Each row of a before or after table is a point. The points were changed in one or more steps. Then noise was added and the rows were shuffled. The steps act on columns, c1 being the first. Write out the steps. A step turns or swaps two columns, mirrors them in a line or flattens them onto one, adds a multiple of one to another, or multiplies or shifts one. Angles are multiples of 10 degrees, from the lower column toward the higher: turns from -170 to 170, lines from 10 to 170 but not 90. Use the fewest steps. Two steps may share a column if one is a turn and the other turns, adds or multiplies; they go together, in the order done. Otherwise the lowest column goes first.

Before, 11 rows:
26; 11; 22
25; 7; -12
-6; 26; 2
25; -4; 2
38; 37; 38
-51; -57; 17
43; 16; 17
5; -24; -1
9; -61; 17
-40; -59; -33
37; 71; -17
After (11 x 3):
42; 9; 17
34; -80; 17
21; -17; -3
32; 9; 38
-29; -37; -34
27; 1; 19
5; 93; -16
-16; 26; 0
-29; -87; 18
27; 7; 4
17; 28; -10
Steps: add -1 times c3 to c2; turn c1 and c2 by 20 degrees

Before, 12 rows:
-11; 13; -16; 33
2; 20; -35; -6
-6; 30; 7; -30
13; -32; 33; -3
-21; 21; 32; 0
9; 2; -13; 5
-54; -22; 33; 38
10; -29; 22; 28
-5; 15; -4; 3
-16; -35; -26; -15
4; 4; -33; 14
-34; 28; -22; -13
After (12 x 4):
-43; 70; 10; 50
-93; 52; -13; -27
-87; 22; 6; 33
6; -6; -38; -8
38; -8; -32; 23
56; -24; -25; -26
1; -11; -12; -2
64; -3; 24; 15
44; -13; -9; 3
93; 2; -16; -23
84; -24; 21; -21
-94; 18; 30; 13
Steps: multiply c2 by 3; turn c1 and c2 by -110 degrees; turn c3 and c4 by 30 degrees

Before (9 x 8):
-44; -17; -28; -20; -36; -95; -49; 30
31; -25; -22; -5; 7; 9; -20; 32
-45; -42; -31; -69; 36; -33; -70; -30
7; 11; 40; 16; 26; -29; 33; -24
-16; -34; -18; -14; -71; 11; 25; -45
-3; -36; 59; 5; 4; 3; -43; -3
-24; 9; 8; 28; -14; -22; -67; 1
24; 16; 2; -36; -16; -31; -51; -44
-34; 10; 22; -73; -25; -4; 34; -44
After:
48; 36; 28; 1; -71; 10; -23; 23
-36; 21; 8; 14; -34; -91; 59; 42
-30; 28; 15; -7; 9; 5; 28; -36
-2; 37; -74; -13; 5; 2; 20; 8
48; 0; -20; 38; -13; -31; 50; -18
25; 60; 10; 47; 42; -30; 76; 49
-7; -17; -30; -24; -11; -22; 64; 22
23; -16; -25; -13; 28; -28; -45; -1
41; 16; -9; 72; -27; -1; -39; 40
Steps: mirror c1 and c8 in the line at 140 degrees; turn c2 and c4 by 160 degrees; turn c3 and c7 by -160 degrees

Before, 8 rows:
62; -52; 44; 0; 51; -27; -12; 1; -3; 66; 10
1; -9; 21; -9; 0; -26; 33; -55; 51; 23; -2
-3; 56; 53; -41; 24; -9; 7; 20; 66; -19; 8
-16; -60; -19; 2; 53; 64; -10; 32; -16; 9; -28
34; -50; -8; -31; 81; -28; -27; -28; -18; 29; 6
-2; 9; 10; -15; 40; 4; -16; -53; 1; 17; -54
-26; 44; -27; -22; -29; 22; 30; -10; 38; 34; -22
3; 35; 8; -39; -36; 90; -8; -13; 27; -34; 11
After, 8 rows:
0; -46; -8; -30; -47; -26; -25; -43; -14; 46; 7
-21; -4; 22; -13; -18; -25; 36; -41; 45; 42; -7
47; 54; 60; -37; 8; -4; 4; 13; 66; 97; 7
2; 39; 3; -43; 47; 97; -10; -12; 26; -1; 9
-41; 47; -24; -29; -21; 30; 31; 7; 37; 3; -26
-12; -65; -18; 4; -21; 61; -9; 33; -20; 27; -32
83; -54; 50; 5; -85; -28; -13; -41; 1; 20; 15
-22; 4; 10; -17; -24; 5; -16; -35; 2; 34; -49
Steps: turn c1 and c8 by -40 degrees; add 0.7 times c3 to c1; turn c5 and c10 by 110 degrees; add 1 times c9 to c10

Before, 14 rows:
25; -1; -14; -12; 19; 20; -1; -41; -25; 2; 24; -15; 8; -30
-30; 34; 48; -29; -19; -23; 6; -35; -19; 30; 19; -3; 33; 12
-44; 25; 9; 29; 10; -17; -32; -10; -37; 20; -43; -18; 27; -4
-8; 46; -36; -9; 37; -36; -57; 46; -23; 50; -9; -21; 36; -29
-23; 7; 6; -3; 8; -22; 1; 7; 26; 8; -8; 13; 16; -33
-25; 55; -11; 45; 12; -52; -26; 9; -20; 40; 34; -22; -10; -29
-44; -7; 20; -11; 25; -26; -3; -44; 8; 34; 1; -18; -11; 45
41; -8; -67; -41; 6; 23; 45; 10; -95; -27; -4; 27; -43; -3
-1; 23; 7; -53; -31; 39; -72; 14; -5; -29; -32; -22; -31; -13
1; 34; -64; 27; -10; -81; -29; 10; -26; 29; -19; -42; 27; -13
4; 64; 8; 1; 29; -39; -34; -21; 5; 8; -26; -2; 4; -1
39; -16; -83; -24; -10; 34; -11; -18; -56; -7; 10; 72; -26; -6
-37; 53; -38; 19; 25; -54; -41; 26; -29; -17; 18; -31; 48; -3
38; -37; 37; -13; 8; -9; -1; -14; -40; -5; 32; 32; -3; 4
After:
54; 64; -31; 3; -3; -39; -32; 10; 5; 7; -31; -2; 4; -2
88; -37; -20; -29; 33; -10; -1; 23; -39; -5; 25; 19; -3; 16
91; -8; 18; -20; -65; 23; 45; -10; -95; -26; 2; 45; -42; 26
52; 34; 32; 37; -56; -80; -30; -16; -27; 28; -14; -35; 28; -5
50; 25; 26; 31; 17; 39; -72; -24; -5; -29; -25; 50; -31; -13
26; 55; -8; 13; -15; -52; -26; 4; -20; 38; 35; -48; -9; -23
14; 54; -11; 27; -44; -53; -42; -19; -29; -17; 26; -24; 47; 5
89; -17; 37; -66; -75; 34; -11; 19; -56; -8; 4; 38; -27; 11
21; 34; 2; 8; 52; -23; 7; 39; -17; 30; 7; 28; 33; 18
41; 48; -23; 22; -46; -37; -56; -46; -23; 50; 7; 4; 36; -22
6; 24; -12; 13; 7; -17; -33; -4; -37; 20; -44; -30; 27; 9
26; 6; -10; -12; 4; -22; 1; -9; 27; 8; -5; 4; 16; -41
6; -6; -30; 19; 11; -27; -4; 41; 8; 34; -14; 8; -11; 43
75; -1; -14; 18; -20; 21; 0; 46; -25; 2; 10; 10; 7; -22
Steps: shift c1 by 50; turn c3 and c5 by 110 degrees; mirror c4 and c12 in the line at 130 degrees; mirror c8 and c11 in the line at 80 degrees; add -0.3 times c9 to c14

Before:
0; -9; 50; -16; -17; 31; 27; -25; 14; -64; 26; 26; -41; 68; 49; 17; -16; -57; 17; 33
63; 11; -67; -88; -56; -26; 13; 78; 7; 4; -46; -30; -11; -5; -14; -55; 15; 47; 30; -43
-4; 7; -86; 19; -3; 49; -11; -28; -36; 4; 14; -45; 20; 73; -7; -50; 12; 3; -3; 6
-9; 9; 18; -31; -52; -1; -71; 43; 17; 34; -6; 13; -57; -42; 39; 30; -20; -72; 31; 7
-43; 52; 34; 7; -13; -27; -16; -21; -19; -37; 1; -19; -32; 50; 33; 20; -2; -41; -10; 73
56; -75; -74; -43; -53; 56; 45; 66; 31; -58; -69; 17; 4; -28; -53; -45; -42; 60; 80; 7
-22; 25; -47; 46; -11; 61; 14; 46; -33; -27; -20; 15; 9; 63; -17; -30; 28; -34; 25; 5
-9; 49; 46; -40; -27; 3; -70; -2; -27; -19; 20; -18; -37; -10; 12; 51; -11; -37; 36; -21
-70; -58; -46; 16; 54; 55; 11; 5; -27; -16; 20; -11; 21; 33; -9; -42; 28; 14; 34; -15
-8; 20; -11; 40; 7; 25; 60; -41; -24; -25; 28; 10; 22; 31; 17; 6; 13; -15; -13; 24
After, 10 rows:
-71; -57; -47; 4; 54; 14; 22; 17; -27; -17; 20; -10; 33; 13; 14; -42; 8; 55; -30; -20
-44; 53; 36; -20; -14; -42; -19; 7; -19; -37; 2; -19; -26; 21; 15; 20; 20; -27; 4; 95
-2; 9; -86; -27; -3; 3; -12; 20; -38; 4; 12; -45; 24; 29; 35; -51; -5; 48; -1; 9
-8; 10; 17; 42; -52; -72; -55; -32; 17; 36; -8; 14; -56; -17; 28; 30; 19; -3; -53; 9
-22; 27; -47; 46; -10; -34; 21; 45; -33; -27; -20; 15; 25; 25; 5; -30; 15; 60; -17; 7
-7; 19; -11; -42; 7; -15; 51; 42; -25; -26; 27; 11; 25; 12; 22; 5; -4; 24; 33; 31
0; -9; 49; -24; -17; -58; 32; -17; 14; -65; 27; 27; -41; 28; 25; 17; 15; 32; -7; 42
57; -75; -75; 66; -53; 59; 70; -43; 31; -58; -68; 18; -24; -10; -16; -46; -33; 55; -58; 8
-8; 48; 45; -1; -28; -38; -54; -39; -28; -19; 20; -17; -34; -5; -12; 52; 17; 1; -58; -27
65; 12; -67; 78; -55; 47; 25; -88; 9; 5; -45; -31; 3; -4; 19; -57; 20; -25; -26; -55
Steps: add -0.5 times c3 to c15; swap c4 and c8; swap c6 and c18; mirror c7 and c19 in the line at 10 degrees; turn c13 and c17 by -40 degrees; multiply c14 by 0.4; multiply c20 by 1.3

Before (14 x 32):
26; -36; 25; -61; 20; 16; -35; -39; 0; 20; -24; -16; 33; 12; 12; 11; 18; -52; -26; -24; 8; 25; -23; 79; -8; 45; -10; 18; 27; -21; -41; -38
28; -35; 33; 9; 8; -60; -46; 3; 52; 5; -33; 14; 6; 48; 10; 26; -17; 26; -44; -22; -50; -35; 56; 2; -39; -8; -1; 4; -20; -2; -5; -42
-53; -29; 12; 9; -20; -45; -25; -30; 42; 2; 26; -14; 11; -40; -32; -23; -12; 3; 34; -30; -6; -48; 2; -6; -13; 15; -40; -26; -42; 35; 7; -48
-11; 24; -4; -57; -22; -43; 48; 11; 27; 19; 5; 22; -19; 16; -5; 13; 7; -35; -43; 30; -24; 11; 66; 15; 26; -22; -39; -12; -8; 29; 33; 26
-11; 31; -34; -13; -1; -18; -5; 44; 25; -24; -3; 2; 26; 41; -58; 51; 2; -45; 47; -17; -1; -57; 41; 71; -46; -24; 45; 18; -2; -9; -45; -23
-45; 25; 7; -56; 62; -21; 42; -34; -23; 57; -50; 43; 13; -32; -58; 5; -49; -15; 20; -22; -27; 11; 32; 73; 21; 5; -17; 44; -10; 33; -9; 27
-36; -14; 21; 32; 12; -30; 31; 20; -8; 39; -42; -34; 1; 25; 5; -11; 39; -49; 43; 30; -6; -34; -14; -11; -31; 18; 7; -40; -4; -32; 41; -28
17; 12; -1; -25; 51; 6; -46; 51; 33; 35; 25; -32; -7; -36; -56; -3; 24; -52; -35; -33; -31; 8; 20; 11; 1; 56; -44; -21; -17; 39; 42; 43
-10; -50; 39; 32; 53; -32; -44; 24; -19; 23; -22; 29; 20; 39; 9; 56; 29; 5; 42; 7; 31; -17; 49; -12; -22; -2; -34; 20; -18; -19; 0; -19
41; -22; -29; -13; -15; 11; 15; 50; -2; -12; -35; 27; 16; -12; 23; 41; 16; 27; 10; -15; 7; -14; 41; -9; 19; -20; 45; 6; -23; 9; 31; -26
0; -21; -13; -45; 61; 1; 26; 18; 24; 60; 16; -8; -4; -2; 8; 6; -19; 23; -5; -10; -17; 28; 33; 11; -45; -26; 18; -50; 41; 36; 3; -17
-21; -35; -29; -57; -12; 18; 49; 1; -19; 8; -63; 44; 50; 46; -57; 33; 39; 8; -42; -11; -15; 3; 3; 22; -16; 27; -40; 13; 11; -3; -13; 34
39; 37; 58; -5; 20; -45; -6; 54; -3; 39; 17; -41; 48; -43; -16; 56; -6; 38; 45; 49; 0; -58; -3; 27; -3; 55; 28; -11; -1; -20; 35; -24
2; 29; 60; -2; 25; 0; -9; 8; -4; -33; -55; -38; -5; 22; -32; 61; -9; -42; -33; 41; 29; -43; 30; 24; 27; 14; -48; 12; -40; 5; -7; -36
After, 14 rows:
13; 13; 1; -63; 59; -29; -68; 24; 27; 28; 34; -27; -7; -44; -58; -10; 25; -50; -37; -35; -32; 15; 23; 11; 11; 57; -32; 17; -18; 34; 52; 47
24; -41; 27; -27; 16; -20; -6; -45; 5; 25; -21; -19; 36; 13; 14; 11; 21; -53; -31; 4; 9; 27; -22; 80; 2; 40; -8; 40; 27; -29; -48; -34
-8; -53; 40; 63; 52; -73; -51; -4; -3; 24; -26; 30; 23; 34; 6; 60; 32; 6; 39; 26; 26; -14; 54; -21; 4; -5; -28; 7; -18; -13; -1; -24
-10; 32; -38; -5; 2; -56; -15; 40; 26; -28; 2; 0; 23; 36; -62; 50; 2; -42; 48; 5; -13; -63; 44; 72; -9; -19; 50; 19; -3; -10; -44; -25
-46; 26; 11; 14; 59; -62; 55; -11; 5; 64; -60; 44; 15; -31; -56; 6; -47; -23; 25; 23; -26; 5; 26; 69; 7; 6; -16; 35; -10; 30; 5; 32
-19; -37; -29; 41; -19; -24; 36; 26; 2; 10; -70; 42; 49; 47; -60; 32; 39; 15; -38; 9; -7; 8; 3; 22; 7; 33; -39; 17; 11; 0; -12; 31
-54; -25; 11; -27; -18; -82; -4; -35; 30; 4; 31; -11; 11; -40; -37; -30; -17; 4; 40; -41; -8; -44; 0; -5; 8; 10; -32; 9; -43; 37; 17; -41
-41; -13; 24; 93; 10; -71; 17; 35; 2; 45; -37; -40; 4; 25; 1; -15; 41; -50; 40; -18; 2; -33; -16; -8; -6; 14; 12; -42; -10; -30; 35; -23
-8; 21; -1; -58; -26; -82; 37; 27; 20; 18; 10; 22; -24; 13; 2; 10; 2; -30; -40; 4; -19; 13; 60; 11; 12; -25; -52; -30; -17; 33; 40; 24
33; -22; -32; 38; -7; -35; -9; 52; 8; -13; -31; 26; 21; -14; 26; 42; 17; 27; 5; -3; 8; -13; 43; -7; -1; -17; 41; 16; -25; 5; 27; -24
1; -29; -12; -70; 60; -36; 9; 22; 18; 56; 22; -10; -7; -8; 8; 6; -24; 22; -6; -43; -18; 23; 27; 13; 0; -17; 27; -20; 42; 34; 15; -18
30; -39; 40; 58; 1; -96; -49; -28; 60; -1; -11; 17; 4; 53; 12; 29; -17; 29; -45; -8; -47; -35; 56; -3; 3; -16; 11; 16; -22; 1; -4; -34
47; 37; 57; -25; 27; -83; -33; 38; -19; 38; 15; -37; 49; -42; -21; 63; -4; 35; 47; 19; -4; -63; -8; 24; -3; 54; 24; -46; 2; -30; 24; -19
1; 27; 55; 83; 24; -37; -16; 0; 15; -36; -50; -44; -5; 24; -36; 62; -5; -41; -26; 33; 24; -39; 30; 19; 5; 15; -54; -29; -41; 5; -4; -36
Steps: add -1.5 times c11 to c4; turn c9 and c11 by 20 degrees; shift c6 by -40; turn c7 and c8 by 30 degrees; turn c20 and c28 by -60 degrees; flatten c25 and c27 onto the line at 100 degrees; add 0.3 times c30 to c31

Before:
-17; 3; 12; -12; 33; -5; 16; -19; 25; 19; -3; 5; 4; -44; -4; 7; -6; 27; 20; 7; -12; -6; -28; -26; -15; -12; 10; -5; -22; -10; -3; 9; -11; 39; 10; -13; 11; 13; -13; -8; 8; -3; 3; -14; -9; -10; 19; -8
14; -3; -7; 42; 21; -5; 11; -21; 14; 20; 1; -5; 28; -34; 10; 18; 24; -25; -3; 3; 22; -5; -10; -31; -6; 15; 2; -12; -25; -13; -7; 21; -15; 25; 5; -3; 3; -7; -17; 4; 3; 27; 3; -7; 2; 4; 20; 12
0; -3; -6; 38; -4; -13; 6; -2; -8; 13; -19; -8; 17; 11; -2; 26; 9; -24; -2; 2; 22; 12; -12; -22; -28; 12; 9; 6; -21; 13; -17; 14; 28; 4; 13; -29; -1; -5; -8; -8; 2; 6; 16; -8; 18; -41; 20; -4
-24; -66; 10; -95; 30; -9; -29; 11; -6; 15; 4; 0; 18; 17; -13; -1; 15; -15; 15; 15; -18; 1; -31; -7; 4; -7; 6; 6; -27; -20; -3; -41; -15; -11; 15; -9; -4; -2; -18; -25; 7; -50; 11; -8; 12; 13; -15; -7
-20; 0; 8; 31; 23; 13; 3; 12; 10; -10; 11; -10; 9; 3; 3; 0; 24; -19; -1; 10; 18; 18; -6; -14; 3; -1; 7; 7; -19; -18; -4; -21; -10; -12; -37; 22; 3; -4; -12; -7; 0; -4; 9; -9; -25; 13; -12; 4
-23; 9; 6; 25; -30; -21; -10; 19; 3; -4; -11; -4; 4; 2; -2; -11; 7; -7; -2; 6; -44; 8; 12; -26; 1; -3; -25; -6; -11; 61; -5; -1; 19; 17; -25; -31; -2; 7; 49; 4; -1; 9; -9; -19; 9; -22; 21; -9
-9; 1; 9; 23; 18; -2; -7; -37; -9; 8; -29; -5; 9; -41; -9; 27; 20; -22; 4; 12; 20; -3; -27; 55; -2; -12; 7; -7; -2; 39; 5; -4; -13; -15; 16; -30; -5; -6; 16; 10; 5; 23; 7; -7; 2; 13; -4; -2
-26; -17; 4; 21; 32; 13; -12; 14; 13; 18; 9; 5; 3; 14; 5; 25; -21; -22; 5; -36; 22; 5; -3; -13; -22; 6; 9; -2; 9; -14; 1; 10; 7; -11; 9; -4; 6; 44; -19; 8; -4; 26; 8; -15; 4; -2; 18; -6
After (8 x 48):
-27; -66; 10; -95; 30; -8; -28; 10; -4; 14; 5; 0; 18; 17; -14; -2; 16; -17; 14; 13; -20; 2; -3; -19; 4; -21; 5; 6; -26; 11; -2; -41; -15; -11; 15; -9; -4; -2; 14; -26; 7; -51; 8; -7; 14; 26; -17; -9
14; -2; -6; 40; 20; -4; 12; -19; 12; 18; 1; -10; 26; -33; 12; 18; 25; -24; -3; 2; 22; -6; 7; 13; -9; -8; 0; -11; -25; 26; -8; 20; -16; 25; 5; -2; 6; -5; 3; 6; 3; 27; 3; -9; 2; 31; 18; 13
-11; 1; 10; 25; 20; -2; -8; -36; -9; 7; -29; -11; 12; -40; -8; 27; 20; -20; 4; 10; 22; -4; -21; -55; -4; 33; 8; -5; 1; -27; 5; -7; -13; -17; 14; -29; -5; -6; -1; 12; 6; 23; 4; -8; 3; -18; -4; 0
-22; 9; 6; 24; -29; -22; -10; 21; 3; -6; -13; -9; 5; 2; -5; -11; 8; -6; -2; 4; -44; 8; 24; 27; 0; 57; -26; -6; -9; -43; -4; -2; 19; 16; -25; -30; -3; 6; -30; 6; -1; 11; -5; -17; 9; 4; 21; -9
-18; 3; 13; -14; 33; -6; 18; -18; 23; 21; -1; 9; 5; -44; -5; 6; -5; 28; 20; 7; -12; -5; 21; -2; -15; -14; 10; -4; -26; 1; -5; 10; -12; 38; 11; -13; 12; 13; 16; -9; 8; -4; 2; -15; -7; 33; 19; -7
-26; -17; 6; 21; 32; 13; -11; 14; 13; 20; 9; 9; 5; 14; 4; 25; -22; -23; 4; -34; 20; 5; 5; 8; -23; -12; 9; -1; 6; 20; 1; 11; 5; -11; 8; -3; 7; 43; 12; 9; -2; 24; 5; -15; 3; 9; 18; -7
-19; -1; 8; 32; 22; 14; 3; 13; 12; -9; 11; -19; 8; 2; 1; 1; 24; -18; -1; 10; 20; 18; -7; 6; 4; -18; 7; 8; -18; 9; -6; -19; -11; -14; -37; 19; 1; -4; 6; -6; 1; -4; 7; -9; -26; 17; -12; 5
1; -5; -7; 37; -3; -13; 6; -4; -9; 15; -19; -14; 14; 11; -1; 26; 9; -22; 0; 1; 24; 12; 47; 6; -27; 16; 9; 7; -23; 10; -18; 13; 27; 5; 12; -29; -3; -5; 4; -9; 3; 4; 12; -9; 20; 7; 22; -6
Steps: multiply c12 by 2; turn c23 and c24 by 130 degrees; turn c23 and c46 by 70 degrees; turn c26 and c30 by -70 degrees; turn c30 and c39 by 150 degrees; multiply c43 by 0.7
